Every row gives one point. Each table stands for the endless flat space through its points: a line for two points, a plane for three, and so on. Write the one point that lies in both, or say that there is none.

First (3 x 4):
[[+1.15,-1.81,+0.27,-0.16],
[+0.78,-1.46,+1.11,-0.37],
[+1.15,-1.79,+0.59,-0.14]]
Second (2 x 4):
[[+0.05,-1.12,+0.05,-0.05],
[+0.65,-1.22,+1.35,-1.05]]
They share: [+0.41,-1.18,+0.83,-0.65]

First (3 x 9):
[[+0.67,-1.75,+0.83,+1.47,-1.39,-2.51,-2.06,-0.34,-1.57],
[-1.33,-0.65,-1.17,+1.87,-0.74,+0.54,-0.51,-0.29,+0.23],
[-1.26,-0.76,-0.86,+2.05,-1.10,+0.27,-0.72,-0.54,-0.03]]
Second (4 x 9):
[[+0.29,-1.27,-1.56,+1.20,-0.15,-1.32,-0.67,+0.99,-0.24],
[-0.11,-1.40,-0.57,+1.61,-0.73,-1.09,-1.07,+0.01,-0.38],
[-0.09,-0.66,+0.06,+0.91,-0.53,-1.40,-1.32,+0.50,-1.42],
[+0.39,-1.36,-0.76,+1.53,-0.33,-2.22,-0.64,+1.14,-1.22]]
They share: [-0.20,-1.20,-0.28,+1.45,-0.77,-1.02,-1.23,-0.07,-0.59]

First (3 x 12):
[[-0.93,+0.02,-0.77,-0.90,-1.11,-0.11,-1.16,+0.03,-1.07,-0.81,-0.87,+0.90],
[+0.23,+0.38,+0.63,+0.46,-0.59,+0.09,-0.80,-0.97,-1.35,-0.17,-0.43,+0.14],
[+0.00,+0.20,+0.70,+0.41,-0.36,-0.13,-0.97,-0.73,-1.50,-0.23,-0.66,-0.01]]
Second (4 x 12):
[[+0.08,+0.82,+0.87,+0.24,-1.71,-0.32,-1.29,-0.38,-0.37,-1.50,-0.41,+0.56],
[-0.95,+0.82,+0.33,-0.05,-0.69,+0.27,-0.60,-1.21,-1.51,-1.16,-0.84,+0.80],
[-1.06,+0.25,-0.19,-0.42,-1.12,-1.35,-0.31,-0.01,-0.88,-1.42,-1.01,-0.33],
[-0.93,-1.19,-1.29,-1.39,-0.18,+0.32,-2.46,+0.96,-1.78,+0.44,-1.24,+1.19]]
They share: [-0.87,-0.07,-0.35,-0.61,-0.75,-0.28,-1.24,+0.02,-1.29,-0.71,-0.99,+0.56]

First (3 x 18):
[[+0.31,+0.91,+0.35,+0.00,-1.35,+0.35,-2.14,-0.34,-0.78,+0.25,+1.66,+0.17,-0.53,+0.28,+1.04,+0.96,-2.49,+0.92],
[+1.47,+1.61,-1.51,-0.76,-1.03,-0.55,-2.40,-0.54,-0.80,-0.85,+0.66,+1.31,+0.99,-0.04,+0.70,-0.28,-1.29,+1.48],
[+0.67,+1.56,-0.36,-0.86,-0.63,+0.00,-0.65,-2.14,+1.05,-1.30,+1.76,+0.56,+0.59,+0.06,+1.45,-0.58,-0.99,+0.38]]
Second (2 x 18):
[[+0.51,+0.93,-0.80,-1.34,-1.09,-0.86,-0.98,-0.81,+0.28,-0.71,+1.10,+0.23,-0.16,+0.54,+0.53,+0.57,-0.54,-0.35],
[+0.87,+1.57,-0.36,-0.38,-0.85,+0.22,-1.62,-1.45,+0.08,-0.83,+1.58,+0.79,+0.60,-0.06,+1.37,-0.35,-1.74,+1.17]]
They share: [+0.78,+1.41,-0.47,-0.62,-0.91,-0.05,-1.46,-1.29,+0.13,-0.80,+1.46,+0.65,+0.41,+0.09,+1.16,-0.12,-1.44,+0.79]
